Rows are points. The last column is the point's height on a tilted bowl or saddle (a function of degree 2), plus a little noise. Count its main directions that bend up, bend down and stay straight.

Points:
[0.015 -0.043 0.027]
[-0.032 -0.014 0.028]
[-0.001 0.027 0.024]
[-0.012 0.022 0.030]
[0.009 -0.030 0.037]
[0.022 0.016 0.021]
[-0.046 0.003 0.017]
[0.023 -0.035 0.031]
[-0.029 -0.033 0.019]
[-0.005 0.021 0.030]
[-0.028 -0.038 0.014]
Directions: 0 up, 2 down, 0 straight

Points, 17 rows:
[-0.026 -0.028 0.031 -0.054]
[0.031 -0.021 -0.012 0.025]
[0.011 -0.007 0.001 0.003]
[0.024 0.027 0.020 0.020]
[-0.005 -0.005 -0.036 0.010]
[0.057 0.003 -0.023 -0.009]
[0.015 0.017 0.061 0.031]
[-0.029 0.024 0.023 0.008]
[0.005 0.006 -0.042 -0.007]
[0.013 -0.044 0.027 -0.002]
[-0.046 -0.034 0.021 -0.063]
[0.000 0.026 0.026 0.018]
[0.004 -0.001 0.027 -0.005]
[-0.007 -0.020 -0.026 0.020]
[0.004 0.010 -0.002 -0.001]
[-0.015 0.034 0.029 0.027]
[0.042 -0.028 0.034 0.030]
Directions: 2 up, 1 down, 0 straight

Points, 26 rows:
[-0.021 -0.011 -0.025 0.034 0.021]
[-0.014 -0.026 0.023 0.002 0.023]
[0.041 -0.058 -0.034 0.016 0.036]
[0.015 0.008 -0.036 0.010 0.007]
[0.041 -0.013 -0.006 -0.040 0.050]
[0.011 -0.021 -0.013 -0.017 0.021]
[0.016 0.054 0.030 -0.034 0.012]
[-0.001 -0.020 0.013 -0.039 0.024]
[0.036 0.000 -0.017 -0.008 0.024]
[0.010 0.010 0.002 -0.005 0.013]
[0.023 0.045 -0.026 -0.027 0.009]
[0.008 -0.023 0.001 -0.006 0.020]
[-0.004 -0.039 0.032 0.035 0.038]
[-0.042 -0.001 0.008 0.013 0.024]
[0.008 0.012 0.032 0.048 0.031]
[-0.004 -0.031 -0.045 -0.031 0.016]
[-0.017 0.025 0.043 0.060 0.052]
[-0.009 -0.047 -0.020 0.022 0.023]
[0.024 0.040 -0.015 0.009 0.005]
[-0.010 0.010 -0.006 0.022 0.014]
[0.011 -0.057 -0.016 0.029 0.028]
[-0.013 -0.033 0.010 -0.017 0.020]
[0.040 0.011 0.021 0.000 0.026]
[0.032 -0.044 -0.008 0.027 0.030]
[0.013 0.013 0.003 0.013 0.013]
[0.022 0.005 0.019 -0.033 0.028]
Directions: 1 up, 0 down, 3 straight

Points:
[-0.013 0.050 0.022 0.017 0.008 0.026 -0.019]
[0.021 0.027 0.052 -0.020 0.000 -0.008 -0.025]
[-0.033 0.038 -0.017 0.016 0.001 0.065 -0.037]
[0.007 -0.042 0.016 -0.014 0.009 0.017 -0.018]
[0.060 0.026 0.010 0.013 -0.004 -0.031 -0.012]
[0.018 0.001 -0.033 0.021 0.012 0.008 -0.011]
[-0.005 0.033 0.034 0.042 0.019 -0.021 -0.021]
[0.000 0.028 0.025 -0.046 -0.055 -0.001 -0.039]
[0.011 0.005 0.018 0.012 -0.066 0.052 -0.039]
[-0.031 -0.001 -0.005 -0.014 -0.041 0.020 -0.031]
[-0.011 -0.020 -0.006 0.008 -0.033 0.014 -0.017]
[-0.015 0.030 -0.021 -0.007 0.045 0.001 -0.014]
[0.008 0.047 -0.021 0.003 -0.036 -0.008 -0.023]
[0.042 -0.048 0.035 -0.042 -0.028 0.004 -0.026]
[-0.010 -0.015 -0.008 0.020 0.008 -0.040 -0.020]
[0.018 -0.045 -0.026 -0.005 0.029 -0.006 -0.021]
[-0.056 -0.012 -0.042 -0.046 0.039 -0.026 -0.057]
[0.012 -0.044 0.034 -0.014 0.021 0.033 -0.028]
[-0.016 -0.023 0.028 0.024 -0.015 0.010 -0.021]
[-0.020 -0.018 -0.004 0.002 0.020 0.017 -0.016]
[-0.043 0.010 0.031 -0.021 -0.018 0.023 -0.034]
[-0.002 0.010 0.019 0.030 -0.047 -0.015 -0.023]
[-0.003 0.017 0.022 0.041 0.003 -0.024 -0.018]
[-0.004 0.015 -0.025 0.017 0.040 0.013 -0.013]
[-0.016 -0.029 0.003 -0.045 -0.032 0.050 -0.041]
[0.039 -0.002 0.001 -0.002 -0.045 -0.037 -0.011]
[-0.015 0.001 0.005 0.022 0.015 0.036 -0.017]
[-0.010 -0.024 0.014 -0.003 -0.019 -0.013 -0.015]
[0.009 0.022 -0.017 -0.012 -0.032 -0.023 -0.018]
[0.008 0.001 0.003 0.021 0.006 -0.025 -0.010]
[0.023 0.017 0.008 -0.010 -0.020 0.030 -0.016]
[0.026 0.029 0.023 0.040 -0.011 -0.019 -0.016]
[-0.032 -0.006 -0.018 0.068 0.024 -0.022 -0.042]
[0.000 -0.010 0.046 0.030 0.032 0.011 -0.025]
[-0.027 0.003 0.010 0.011 -0.018 -0.007 -0.019]
[-0.011 0.007 0.050 0.021 0.002 0.004 -0.024]
[-0.025 -0.019 0.048 -0.012 -0.003 -0.027 -0.029]
[-0.021 0.049 -0.005 -0.014 -0.003 0.010 -0.020]
[-0.002 -0.021 -0.075 -0.043 0.043 0.000 -0.057]
[-0.009 0.026 0.059 -0.018 0.003 -0.021 -0.028]
[-0.030 0.025 0.005 -0.008 0.024 -0.052 -0.025]
[-0.018 0.000 0.003 0.010 0.026 -0.002 -0.013]
[0.007 0.000 -0.004 -0.020 0.025 -0.023 -0.015]
[-0.003 0.025 -0.013 0.023 0.003 0.005 -0.012]
[0.030 -0.046 0.050 0.033 0.007 0.020 -0.028]
[-0.024 0.052 -0.005 0.005 -0.023 0.007 -0.026]
Directions: 0 up, 5 down, 1 straight
